Every row gives one point. Each copy is the shape, with its points in the same order, turned, moved and blurred by noise. Is it also mirrored, or only turned?
In the rows, zero is written as 128.

Shape (8 x 3):
[[105  86 103]
 [ 82  74 135]
 [102  72 134]
 [ 90 151 133]
 [112 170 132]
 [112 125 138]
 [163 129 160]
 [122 205 165]]
Copy 1:
[[184 120 109]
 [188  82 129]
 [187  99 131]
 [107  93 112]
 [ 91 113 109]
 [138 107 135]
 [106 147 163]
 [ 51 102 130]]
Copy 1 is: only turned
Copy 2 (8 x 3):
[[114 131 101]
 [110  88  99]
 [124  98 100]
 [ 92  98 172]
 [ 96 109 188]
 [119 105 145]
 [167 119 182]
 [107  88 229]]
Copy 2 is: only turned
Copy 3:
[[105  90 154]
 [ 77 111 167]
 [ 92 108 177]
 [114 154 113]
 [145 158 107]
 [125 140 144]
 [167 152 174]
 [157 205 108]]
Copy 3 is: only turned

Shape, 9 rows:
[[ 99 148 124 138]
 [166 168 102 132]
 [ 66 112 186 135]
 [187 134 119 107]
 [110 120 172 162]
 [151  71  68 136]
 [ 72 127 182 128]
 [ 92 102 133 134]
 [137 100 167 151]]
Copy 1, 9 rows:
[[109 108 119 154]
 [132 172 133 179]
 [ 92  73 137  89]
 [158 190 135 139]
 [115  96 168 115]
 [219 121 106 148]
 [ 83  87 132  97]
 [134  89 120 119]
 [145 113 168 105]]
Copy 1 is: only turned
Copy 2:
[[134 116  67 125]
 [172  64  99 113]
 [119 186  72 161]
 [176  86 141 113]
 [131 137  88 180]
 [ 85  78 151  98]
 [133 181  68 152]
 [106 140  95 132]
 [130 129 122 170]]
Copy 2 is: only turned
Copy 3, 9 rows:
[[153 128  83 123]
 [118 183 118 128]
 [198  67 101 122]
 [100 154 157 133]
 [189 108 116 152]
 [ 72 114 104 192]
 [193  81  99 110]
 [148  87  90 145]
 [164 100 138 162]]
Copy 3 is: mirrored

Shape (13 x 8):
[[ 96 141 162 158 148 147 138 139]
 [175 123 162  67 108 109 135 123]
 [ 75 160 156 164 101  88  91 183]
 [104  97 148 177 128  94 139 126]
 [146  85 111 121 147 128 145 143]
 [176 105 148  98 135  70  71  91]
 [164 127  98 126  96  87 108 141]
 [125 134  85 148  88 132 178 178]
 [150  95 112  95 173  96 169 121]
 [ 66 122  81  86  85 149 152  76]
 [ 79 128 133 143 116 170 159 106]
 [ 96 114 133 174 182 125  86 162]
 [ 89 193 149 171 163 122  82 128]]
Copy 1 (13 x 8):
[[ 88 109 121 136 150 138 103 155]
 [195  84 128 124  80 163 146 144]
 [155  94 113 148 213 141  72 178]
 [116 118  90 162 164 128 153 175]
 [138 100 134 150 125 128 182 113]
 [221 153 136 142 106 128 159 171]
 [203 114 101 160 146 148 140 109]
 [131  63  74 160 170 154 134  81]
 [150  81 132 170  93  99 179 122]
 [147  93  64  63 132  67 124  93]
 [ 83 105  86 101 138 118 115 121]
 [109 138 163 170 192 118 126 150]
 [119 151 140 163 160 121  50 161]]
Copy 1 is: mirrored
Copy 2, 13 rows:
[[164 150 174 154  93 149  92 132]
 [ 90 102 128  60 105 132 103 139]
 [146  97 204 163 155 178 132 168]
 [177 146 167 128 152 124 140 151]
 [149 135 121 109 115 148 154 107]
 [119 113 141  40 175 177 110 124]
 [146  67 128 102 157 153 135 119]
 [162  75 115 173 100 112 145 136]
 [160 150 105  66  94 150 144 132]
 [139 139  55 162 138 149  61 159]
 [153 169 121 167 107 130  86 138]
 [173 155 181 152 139 206 156 102]
 [179 124 211 155 117 203  76 135]]
Copy 2 is: only turned
Copy 3, 13 rows:
[[109 154 178 141  96 124 150  79]
 [120  56 123  93 151 134 132 139]
 [181 134 158 144  64 116 102  60]
 [114 158 145 108  89 174 114  84]
 [ 83 115  93 111 124 148 155  81]
 [154  94 128  89 190 167 104  98]
 [160 112  77 133 137 129 114 118]
 [102 144  81 155  59 103 147 119]
 [ 52 114 101  95 149 126 119 101]
 [134 173  95  61 121  63 191 117]
 [109 179 152 114  93 113 187 101]
 [121 153 144 156 124 150 129  23]
 [162 163 182 172 145 116 117  71]]
Copy 3 is: mirrored
Copy 4 (13 x 8):
[[126  79 121  84 127 140 117 107]
 [154 145 130 168 158 169 188 132]
 [ 82  76 174 120  93 170  84 147]
 [135  72 123 124 129 119 112 165]
 [127 133 121 120 170 106 137 144]
 [202 158 175 179 133 146 128 150]
 [107 144 152 176 132 120 143 151]
 [ 38 103 102 131 145  99 153 129]
 [146 124 128 131 223 111 147 135]
 [108 140  42 167 169 153  85  90]
 [124  87  58 103 133 133 115  96]
 [131 110 168  64 130 113  80 143]
 [139  82 184 115  97 136  70  69]]
Copy 4 is: mirrored
